Rows are points. The points of each table are mixes of a few directions, plus a little noise. Count the directions of each table, and those that both share. Where both have some left over, give the other angles between the two spaces (their principal angles), to ten degrees, smallest first.
(in the rows, 128 means zero)

First (4 x 2):
[[131 122]
 [139 107]
 [ 99 185]
 [143  98]]
Second (7 x 2):
[[159  65]
 [126 132]
 [107 170]
 [122 140]
 [138 108]
 [108 168]
 [136 112]]
Directions: first 1, second 1, shared 1

First:
[[ 94 139 117  43]
 [141 123 132 162]
 [151 120 136 186]
 [132 127 129 138]
 [121 130 126 111]]
Second, 5 rows:
[[124 134 126 135]
 [119  98 114  95]
 [178  95 162 150]
 [127 187 149 134]
 [ 91 126  89 126]]
Directions: first 1, second 3, shared 1

First:
[[103 129 128 109 104 157 150 105 186]
 [140 115 173  96 148 108 108 100  90]
 [ 96 129 125 143 132 179 165 112 206]
 [137 144  77 143 102 114 123 167 115]
 [143 109 163 149 109 103 113 132 103]
 [148 117 151 138 126  98 107 135  85]
 [130 153  78 119 175 137 129 145 111]]
Second (9 x 9):
[[121 138 110 126 148 143 137 130 139]
 [123 136 110 132 150 142 136 132 136]
 [136 112 163 112  80 101 112 115 114]
 [152 108 156 192 126 100 112 158  88]
 [154 104 164 189 116  94 109 155  85]
 [120 138 109 122 147 144 137 127 141]
 [136 123 131 159 139 123 125 144 115]
 [ 90 156  95  11 111 165 149  72 190]
 [119 137 114 109 135 141 135 120 143]]
Directions: first 4, second 2, shared 2

First (8 x 12):
[[109 164 159 120 129  92 154 103 121 169 157 153]
 [124 146 101 134  96 181  99 163 167 130 124 137]
 [134 106 145 127 150 103 134 123 100 104  87 114]
 [143 119 167 146 142  89 129 100 109 178 144 134]
 [145  99 115 143 134 126 132 119 124 130 195 131]
 [100 160  70  97 102 191 122 126 172 113  92  86]
 [170 108 144  91 157 108 131 138  95  71  71 121]
 [ 99 123 123 167 113 136 123 152 136 129 153 147]]
Second, 11 rows:
[[125 130 130 128 128 126 130 125 128 131 127 127]
 [149 109 110 129 125 150 114 154 134  98 138 134]
 [171  90  91 131 121 174  99 182 140  66 149 140]
 [179  83  84 131 119 182  93 192 142  55 152 142]
 [ 88 164 163 125 135  86 155  77 117 186 109 117]
 [113 142 141 127 131 112 138 109 124 150 121 124]
 [ 97 156 155 126 133  95 149  89 120 172 114 120]
 [141 116 117 129 126 141 119 144 132 110 134 132]
 [127 129 129 128 128 127 129 127 128 130 128 128]
 [148 110 111 129 124 149 114 153 133  99 138 134]
 [ 70 180 178 124 138  67 168  55 113 211 100 112]]
Directions: first 6, second 1, shared 1

First (11 x 18):
[[134 100 119 117 109 175 104 123 121 151 147 134 143 129 106 118 164 124]
 [ 78 128 154 105 118 149 132  95 114 115 141 141 157  97 117 132 112 128]
 [159 134  94 129 141 151 127 166 194  76 158 120 113 145 166 140  95 174]
 [148 144 145 143 123  78 142 110  61 177  92 141 114 135 109 112 157  86]
 [146 133 119 161 115 111 142 119 112  92 143 186  81 134 142 149  97 134]
 [ 84 106 162 118 106 149 128  90 113 114 121 181 126 111 120 132 113 123]
 [146 133 136 101 125 150 128 125 119 151 124 125 145 134 125 104 149 125]
 [135 113 129 113 146 128 111 158 163 165  91  75 144 146 127 107 161 124]
 [106 144 132 118 124 142 140 111 126  91 160 144 139 107 135 141  95 144]
 [108 110 113 157 136 105 112 141 138 138 124  96 127 124 113 145 139 118]
 [165 163 105 146 165  69 141 171 149 137 108  66 119 147 147 127 126 129]]
Second (11 x 18):
[[ 66 171 129 155 144 206 151  20 109 249 160  95  21 242 209 159  80 107]
 [133 124 128 126 127 121 126 138 130 117 125 131 138 118 121 125 132 130]
 [131 126 128 127 127 124 127 133 129 122 126 130 133 122 124 126 130 129]
 [115 137 128 133 131 144 133 106 124 153 134 121 106 151 145 134 118 124]
 [142 118 128 122 124 110 123 153 132 101 121 135 152 102 109 121 139 133]
 [145 116 128 120 123 106 122 158 133  94 119 137 158  96 105 119 141 134]
 [137 122 128 124 126 117 125 144 131 110 123 133 144 111 116 123 135 131]
 [145 116 128 120 124 107 122 158 133  95 119 137 157  96 106 119 141 134]
 [138 121 128 124 126 116 124 145 131 109 123 133 144 110 115 123 135 131]
 [145 117 128 121 124 107 122 157 133  96 120 137 157  97 106 120 141 134]
 [110 140 128 136 133 150 135  97 123 163 137 119  97 161 151 137 114 122]]
Directions: first 6, second 1, shared 0; angles 80

First:
[[127 100 109 145 151 148 114 159 108 121 144 148  89 154 104  88 124 114
  131 137 124 130 108 139]
 [132 149 154 125 121 109 128 106 149 118 122 122 170 108 172 167  96 162
  127 126 124 118 145 120]
 [119 122  95 109 109 139 152 132 111 164 119 109  88 134  61  99 211  68
  128 120 143 147 119 129]
 [118 177 125  71  60 101 184  73 148 185  86  66 157  83  96 173 235  84
  122 101 152 147 156 108]
 [128 120 122 133 134 134 124 137 122 127 132 133 116 135 120 116 128 123
  129 130 127 129 122 131]
 [135 144 160 135 132 111 116 112 149 104 128 133 173 113 187 166  69 178
  128 130 119 113 143 123]
 [130 122 131 136 138 130 119 134 127 118 134 137 128 133 138 125 108 139
  129 132 124 124 125 130]
 [135  89 127 170 179 150  86 172 111  87 160 174 102 164 146  90  53 156
  133 148 110 115 105 143]]
Second, 10 rows:
[[131  85 150 159 125 145 106 132 134 130 139 137  84 156 128  91  93 139
  130 138 131 111 122 139]
 [164 114 123 139 158 107 128 133 144  95 184 159 147 146 160 142  96 147
  127 144 142 144 150 117]
 [100 140 107 125 101 127 123 129 126 170 132 105 153  88 125 135 127 136
  134 133 115 129 117 108]
 [141 162  73  85 125 100 174 123 125 143 152 118 162 106  98 158 212  82
  125 123 150 174 147 103]
 [138 161  87 121 154  92 128 141 135 113 187 146 218  87 177 182  90 164
  132 146 119 154 141  92]
 [172 142 180 118 173 117 143 112 137  44  95 158 124 174 159 153 125 130
  116 109 142 120 155 161]
 [115 107 175 141 111 157 116 117 125 130  73 117  69 155 110  93 127 122
  126 114 124  95 115 160]
 [ 99 153 156 116  83 129 129  99 138 161  78  89 146  92 135 148 131 141
  128 114 116 106 126 126]
 [140  94 100 131 125 134 140 138 124 147 161 133  82 155  83  91 170  88
  128 136 151 150 129 125]
 [ 80 122 130 145 124 171  94 156  93 147  79 118  95 121 103  86 108 131
  134 123  91  96  80 149]]
Directions: first 2, second 5, shared 2

First:
[[113 110 130 139 124 127 116 128 127 124 132 144 130 137 152 103  90 118
  130 108 118 153 133 138 115 116 109 117 131 148 137  96]
 [155 158 125 110 135 130 150 128 130 134 121 100 124 112  86 171 193 146
  125 163 146  84 119 111 152 148 161 147 122  94 112 184]
 [146 148 126 116 132 129 143 128 129 132 123 108 125 117  99 158 172 140
  126 152 141  98 122 116 144 142 150 141 124 105 117 166]
 [138 140 127 121 131 129 137 128 129 130 125 117 126 122 111 145 154 135
  127 142 135 110 125 121 138 136 141 135 126 114 122 150]
 [115 113 130 137 125 127 117 128 127 125 131 142 130 136 149 107  96 119
  130 111 119 150 133 136 116 118 112 119 131 145 136 100]
 [151 154 125 112 134 130 147 127 130 133 122 103 125 114  90 166 185 144
  125 159 144  90 121 113 149 146 157 145 123  98 114 177]
 [127 127 128 129 128 128 127 128 128 128 128 129 128 129 130 126 125 127
  128 126 127 130 128 129 127 127 127 127 128 130 129 125]
 [ 79  73 134 162 116 125  88 129 124 117 141 180 135 157 206  48   7  95
  134  63  94 208 144 159  84  91  67  93 139 191 157  24]]
Second:
[[126 130 125 123 126 130 130 135 129 132 132 130 126 133 132 128 130 123
  125 139 125 127 126 130 134 127 130 130 132 128 125 135]
 [127 145 114 106 121 135 142 154 132 145 141 128 118 144 133 139 152 114
  116 177 121 110 119 129 156 129 143 138 143 119 113 171]
 [141 150 121 110 128 132 145 139 131 139 130 114 122 127 109 154 171 131
  121 166 134  98 120 120 152 139 151 141 131 107 114 175]
 [145 114 152 159 145 114 115  79 121 100 100 110 144  88  93 133 122 167
  148  57 152 135 140 117  89 138 120 122  97 124 148  81]
 [133 142 120 113 126 132 139 141 131 138 133 123 122 133 123 142 153 124
  121 160 128 111 122 125 147 132 142 136 134 117 117 161]
 [166 140 147 142 150 116 134  81 123 106  95  88 140  77  60 169 177 180
  144  91 166  99 132 103 111 153 148 138  94  96 134 130]
 [126 116 135 142 131 124 118 114 126 118 122 131 133 121 130 118 108 134
  135  98 130 142 134 130 111 125 117 121 121 136 138  99]
 [ 73  82 122 146 108 132  96 153 128 131 154 186 127 176 220  49  15  77
  124 100  83 202 138 164 105  88  73  98 153 190 146  52]
 [103 110 123 133 118 131 115 143 128 132 142 154 126 151 170  94  80 103
  124 122 107 159 131 144 121 110 106 115 141 155 134  99]
 [140 151 120 108 127 133 145 141 131 139 131 115 121 129 111 154 171 129
  121 170 133  98 119 120 154 138 152 142 133 107 113 177]]
Directions: first 1, second 2, shared 1

First:
[[ 87 137 102 165 108 178 102 123  93 165 180 140 135  89 130 100 109 152
  143  87 141 118 144 133 171 131 101 179 153 117 114 142]
 [171 129 165  62 136  99 183 144 174  58   7 136 129 140  26 211 106 180
  132 152 118 127 139 114 174 170 126 111  97 149  79 129]
 [142 130 138 132  95 125  89 110 145 117 121 130 130 139 117  99 110 102
  102 145 159 154 143 121 127 106 128  99 155 129 129 120]
 [150 150 120 117 127 135 106 129 130 138 103 140 124 129 101 109 134 105
  131 138 149 128 126 117 125 135 134 138 123 122 142 149]
 [132 105 151 100 102  66 146 126 169  79  94 113  87 131  86 173 114 127
  130 140  95 171 132 133  97 117 169  58 106 156  92  79]
 [110 138 103 149 142 156 119 132  97 168 169 132 132 113 159 103 144 122
  143 109 129 108 119 132 125 132 121 168 128 114 148 147]
 [139 129 122 137 165 130 133 132 113 150 151 122 144 152 191 106 163 100
  119 141 129 106 105 129  93 120 128 136 124 115 174 144]
 [129 133 124 130 159 152 150 139 111 140 128 133 152 130 146 135 139 150
  133 122 127  94 121 127 150 147 106 166 124 118 139 153]
 [117 120 120 129 145 108 143 135 121 139 152 118 109 127 159 133 151 115
  141 123 100 127 109 137  89 123 151 120 107 130 142 117]
 [104 108 136 159 101 131 110 110 126 126 174 117 135 129 165 110 109 128
  107 121 132 145 142 137 129  98 118 105 162 130 120 101]]
Second (11 x 32):
[[139 141 161 173 205 124 205 132  96 106 116  88 184 170 188 157 132 140
   99 169 119 125 137 144 131 126 149 115 118 147 134 123]
 [108 105 128 127 104 116 109 127 118 107 131 140 103 123  92 133 114 141
  154 119 123 134 115 139 120 138 133 123 124 114 120 116]
 [146 171 161 165 213 127 198 131 134 140 121  84 183 169 188 153 139 115
  102 166 133 133 127 139 115 113 158 133 116 157 140 131]
 [176 147  83  91 104 170 108 128 142 179 130 141 146  95 176  82 159 106
   70 115 136 101 178  77 179 117  74 135 157 138 138 167]
 [115 116 122  94  70 131  68 122 159 139 135 158  89 102  93 104 123 111
  141  99 138 135 120 128 122 124 107 135 139 115 122 116]
 [148 122  98 116 113 145 123 130 108 136 127 137 135 110 145 111 139 136
  104 123 122 109 158 101 163 132 101 122 141 128 130 150]
 [105 118 104 111  85 112  82 128 146 134 140 152  74 107  52 129 113 133
  185 101 130 139  98 126 104 137 145 140 118 110 121 132]
 [131 126 181 162 185 128 187 127 101  94 112  96 183 167 200 144 131 129
   82 164 123 128 143 155 134 121 127 108 129 144 131 100]
 [102 117 131 106  82 117  76 123 161 131 136 152  82 112  73 120 115 116
  165 103 137 146  99 141 100 127 131 139 126 113 120 108]
 [118 127 118 144 140 112 140 132 113 119 131 124 117 134  96 149 118 148
  163 131 121 131 111 131 115 139 156 129 113 124 126 137]
 [120 118 120 121 108 125 111 128 127 125 131 139 110 119 105 125 123 132
  143 119 127 129 123 127 126 133 127 129 128 120 125 128]]
Directions: first 5, second 4, shared 0; angles 30, 50, 50, 60

First:
[[148 117 140 115 152 125 107 114 113 104 119 129 122 121 113 127 115 171
  121 156 120 132 146 145 108 129 119  93 108 148 134 108]
 [123 116 135 116 122 103 130 130 123 129 120 127 121 116 127 118 138 127
  129 136 120 128 140 116 130 123 120 121 138 133 124 124]
 [144 132 127 135 141 166 120 113 121 107 135 128 151 143 118 137 131 127
  116 141 145 118 140 136 101 138 117 133 119 143 150  96]
 [114 116 130 120 111 113 134 131 127 135 128 126 128 120 133 117 142 105
  128 127 123 122 136 113 133 123 119 141 147 127 125 124]
 [159 141 130 118 155 110 133 130 118  89 124 133 189 130 117 107 174 132
  126 166 173 136 152 103  95 138 112 129 128 147 141 116]
 [115 142 111 179 111 249 120 103 142 155 152 121  93 172 130 193  72 103
  113  78 113  98  98 174 131 139 145 151 110 115 154  97]
 [126 140 130 133 124 100 142 139 137 150 111 129  97 127 126 141 130 142
  140 117 121 138 119 113 149 122 143 102 125 119 115 149]
 [ 93 119 120 108 107  58 139 164 143 155 135 131 123  96 159  84 123 117
  150 103 109 153  94 124 178 112 148 155 149  92  81 210]]
Second:
[[ 52 111 115 137  89 164 120 127 163 147 143 148 105 119 140 103  70 128
  114 128  71  99 102 171 140  92 135 166 152 146 131 123]
 [124 110 135 112 116 102 124 127 111 134 136 129 121 119 121 124 140 132
  130 135 115 122 143 103 142 108 112 125 149 136 132 122]
 [135 151 110 134 153 144 148 139 134 109 112 118 157 129 128 132 142 120
  143 114 168 145 123 144 100 165 167 129 116 115 126 146]
 [133  82 150  93 103  52 110 111  72 149 148 129  89 105  98 120 165 149
  132 154  94  95 178  41 161  75  68 103 181 157 138  97]
 [178 147 147 139 143 137 119 128 136 123 123 124 139 154 146 149 127 121
  116 128 146 155 116 140 134 148 114 116  81 106 120 133]
 [139 142 128 140 137 147 127 128 142 125 122 127 133 140 137 135 117 124
  122 125 138 136 115 147 122 142 133 128 104 119 124 131]
 [135 122 135 121 125 114 124 126 119 131 132 127 125 127 126 129 135 130
  127 131 124 128 136 115 135 121 116 123 133 130 130 124]
 [134 125 130  97 126 107 145 160 120 109 128 119 181 126 143 129 158 111
  137 107 147 176 133 132 136 140 152 147 137 101 124 166]
 [ 99 115 125 127 111 130 123 123 132 138 136 136 112 119 125 117 113 132
  124 133 102 109 127 130 135 108 122 137 145 141 131 119]
 [147 174 104 178 175 182 139 109 153 118 100 121 118 143 117 141 113 133
  136 128 175 113 108 156  77 180 160 106  81 130 125 117]]
Directions: first 5, second 4, shared 0; angles 30, 30, 40, 80

First:
[[127 148  97 127 116 102 132 140 141 120 139 121 123 151 136 146 134 125
  120 117 112 106 131 111 148 140 122 156 148 131 150 147]
 [126 109 155 124 146 155 125 108 120 140 127 131 132 117 118 109 117 135
  135 147 140 147 126 141 109 113 126 107 105 133 120 122]
 [125  87 186 120 166 185 122  87 111 154 123 135 135 102 106  88 107 141
  142 166 155 168 123 157  86  95 126  82  78 139 106 112]
 [132 133 123 135 115 118 129 143 123 119 117 132 129 119 135 134 136 122
  128 111 128 126 127 129 134 138 137 127 140 117 117 116]
 [129 163  78 131 100  81 134 158 144 108 135 120 121 154 145 160 144 118
  116 100 104  93 132 102 163 153 126 170 168 121 151 146]
 [121  94 175 112 175 183 124  76 124 160 143 128 131 126 102  92 102 147
  137 181 146 158 126 147  91  90 113  99  75 153 132 137]
 [126  92 180 124 158 178 123  96 112 149 121 136 136 101 110  95 112 139
  141 157 154 164 123 155  91 101 130  85  86 134 105 110]
 [138 133 126 149  93 109 127 170 111 105  92 141 135  92 144 139 147 112
  132  83 136 132 124 138 137 152 157 114 155  94  87  86]
 [129 193  31 129  83  42 139 174 165  96 155 107 113 190 157 188 154 114
  102  87  78  59 139  75 193 170 114 214 198 128 185 175]]
Second, 8 rows:
[[124 105 160 120 156 164 124  97 122 147 133 130 131 121 112 104 112 139
  135 158 142 149 127 142 103 106 121 106  95 141 125 129]
 [126 119 148 119 146 153 129 103 139 144 158 119 135 134 110 122 107 137
  129 160 123 137 134 132 120 109 117 128  96 143 145 158]
 [139 192  36 152  49  27 137 215 140  73 106 127 119 145 175 193 175  97
  109  38  94  69 132  89 196 193 148 189 225  89 133 120]
 [123  97 166 122 159 167 122  98 111 146 115 137 127 113 117  95 118 138
  138 153 154 156 121 148  93 105 126  91  98 138 110 106]
 [125 116 149 120 147 153 128 104 135 144 151 122 134 131 111 119 110 137
  131 157 127 139 132 134 118 110 118 124  98 142 140 150]
 [125 119 144 122 143 147 128 110 133 140 144 124 133 130 116 121 115 135
  130 150 127 136 130 133 120 114 121 124 106 138 136 144]
 [135 164  70 146  77  60 131 190 122  89  90 135 116 129 165 162 168 106
  119  59 119  94 124 108 164 174 148 153 200  96 114  96]
 [125 111 151 123 147 153 125 107 122 141 127 131 129 121 118 109 119 135
  133 147 140 144 125 139 109 113 125 110 106 136 123 123]]
Directions: first 2, second 2, shared 1; angles 30

First, 10 rows:
[[105 109  90 138 132 135 190  73 172 181  90 121 135 151 143  85 121 110
  130 131 110 168 137 132 109 124 156 132 101 189 132 130]
 [121 122 117 131 129 130 146 112 141 143 117 126 130 135 132 115 126 123
  128 129 123 140 131 129 123 127 136 129 120 146 129 128]
 [149 146 163 119 124 122  72 177  88  80 162 135 122 107 115 167 135 145
  127 126 144  92 120 124 145 131 102 124 152  73 124 127]
 [100 105  82 141 133 136 203  62 181 192  82 119 136 156 146  76 119 106
  130 131 107 177 139 133 105 123 162 133  95 201 133 130]
 [106 109  91 138 132 135 188  75 170 179  92 121 135 150 142  86 121 110
  130 130 111 167 137 132 110 124 155 132 102 186 132 130]
 [151 148 167 117 124 121  64 184  83  74 167 136 121 104 113 172 136 147
  126 125 146  87 119 124 147 132  99 124 156  66 124 126]
 [126 126 124 129 128 129 134 123 132 133 124 127 129 130 129 124 127 126
  128 128 126 132 129 128 126 128 131 128 125 134 128 128]
 [168 162 195 110 121 116  18 224  51  36 194 141 116  87 102 204 141 160
  125 124 159  57 112 121 161 135  78 121 176  22 121 125]
 [117 119 110 133 130 131 158 102 149 153 110 124 131 139 135 107 125 119
  129 129 120 147 132 130 119 126 142 130 115 157 130 129]
 [136 135 141 124 127 126 106 147 113 110 141 131 126 120 123 143 131 134
  127 127 134 114 125 127 134 129 118 127 137 107 127 127]]
Second (8 x 32):
[[118  97 137 114 149  99 121 144 122 110 112 112 106 130 121 135  90 129
  106 111 152 105 108 139 109 130 105 119 133 109 134 122]
 [137  92 175  96 163 100  94 152 136  69 106 143  46 127  81 187  81 185
  112 105 127 108 170 117 122 189 130 118 155  73 131 120]
 [114  95 131 116 148  97 125 144 119 116 112 106 114 131 126 127  89 120
  104 111 158 103  97 144 105 120 100 119 130 114 135 122]
 [141 190  97 162  83 184 152  94 134 178 162 147 193 125 157  95 204 105
  168 163  91 171 144 114 160 102 163 145 111 178 117 140]
 [143 159 127 138 110 158 130 113 137 138 143 150 138 125 128 132 164 138
  151 144  98 152 161 112 150 138 156 137 128 139 121 134]
 [112  93 130 116 149  95 125 145 119 116 111 104 115 131 128 125  87 118
  102 110 161 102  93 145 103 118  97 118 129 114 136 122]
 [117 102 131 118 145 103 125 141 122 117 115 111 115 131 126 129  96 123
  109 114 151 108 104 140 110 124 106 120 130 116 134 123]
 [143 196  96 164  79 189 153  91 135 181 165 150 197 124 158  94 212 106
  173 167  86 175 148 112 164 102 167 147 110 181 116 142]]
Directions: first 1, second 2, shared 0; angles 60

First:
[[132 126 108 140 124 117 129 139 133 117 127 122 128 131 158 138 110 118
  149 136 142 125 146 137 132 134 127 143 141 141 113 150]
 [137 107 139 137 151  94 114 153 101 148 136 176 137 140 132 156 133 155
  142 130 130 144  69 114 104 163 110 130  93  82 104 205]
 [122 152  84 135  93 155 148 114 170  83 116  58 117 116 171 108  94  78
  143 139 147 102 231 158 164  92 149 150 192 208 134  64]
 [138 121  81 159 120  98 132 159 137 100 126 118 129 136 204 155  84 106
  183 150 165 121 169 149 134 144 123 167 158 158  88 191]
 [127 128 139 122 132 132 126 123 124 136 129 134 128 128 112 124 138 135
  117 124 120 131 115 123 125 127 128 120 119 118 135 120]
 [126 122 165 112 145 129 118 121 108 157 133 160 132 129  79 125 159 157
   99 115 105 141  70 108 111 135 122 103  91  84 142 127]
 [130 118 150 123 144 118 119 133 109 149 134 159 133 133 105 135 145 151
  119 122 118 140  81 113 112 143 119 117  99  91 127 153]
 [112 151 158  94 116 181 137  82 143 134 122  96 120 111  63  83 161 124
   72 109  96 121 142 123 142  85 147  95 132 142 181  13]]
Second:
[[128 129 128 127 128 130 128 127 129 128 128 127 128 128 126 127 127 127
  128 127 128 127 129 128 128 127 128 128 128 129 129 127]
 [128 151 113 106 116 180 127 101 160 128 131  88 140 118  80 108 101  97
  135 101 125 107 166 134 143  98 136 118 121 153 146 100]
 [128  77 161 177 154  14 131 187  58 128 120 215 102 149 233 171 186 197
  112 187 135 174  45 115  96 193 110 150 143  73  90 190]
 [128 170 101  87 107 222 126  79 186 128 134  56 150 110  41  92  80  71
  141  79 122  90 197 139 154  75 143 109 116 174 160  77]
 [128 140 120 116 122 156 127 114 145 128 130 107 134 123 103 117 114 111
  132 114 126 117 148 131 136 112 132 123 124 141 137 113]
 [128 121 132 134 131 113 128 136 119 128 127 139 124 131 142 134 135 137
  126 136 129 134 117 126 124 136 126 131 130 121 123 136]
 [128 152 113 105 116 182 127 100 161 128 132  87 140 118  78 107 101  95
  135 100 125 106 167 134 143  97 137 118 121 154 146  99]
 [128 141 120 116 122 157 127 113 146 128 130 106 135 123 102 117 114 111
  132 113 126 116 149 131 136 112 132 122 124 142 138 113]
 [128  87 154 168 149  36 130 175  72 128 122 198 107 145 213 163 175 183
  115 176 134 165  61 117 102 180 114 146 140  83  97 177]
 [128 116 136 139 134 102 129 142 112 128 126 148 122 133 152 138 141 144
  124 142 130 139 109 125 121 143 124 133 131 115 119 142]
 [128 123 131 133 130 117 128 134 121 128 127 136 126 130 138 132 133 135
  126 134 129 133 120 127 125 134 126 130 129 123 124 134]]
Directions: first 2, second 1, shared 0; angles 40
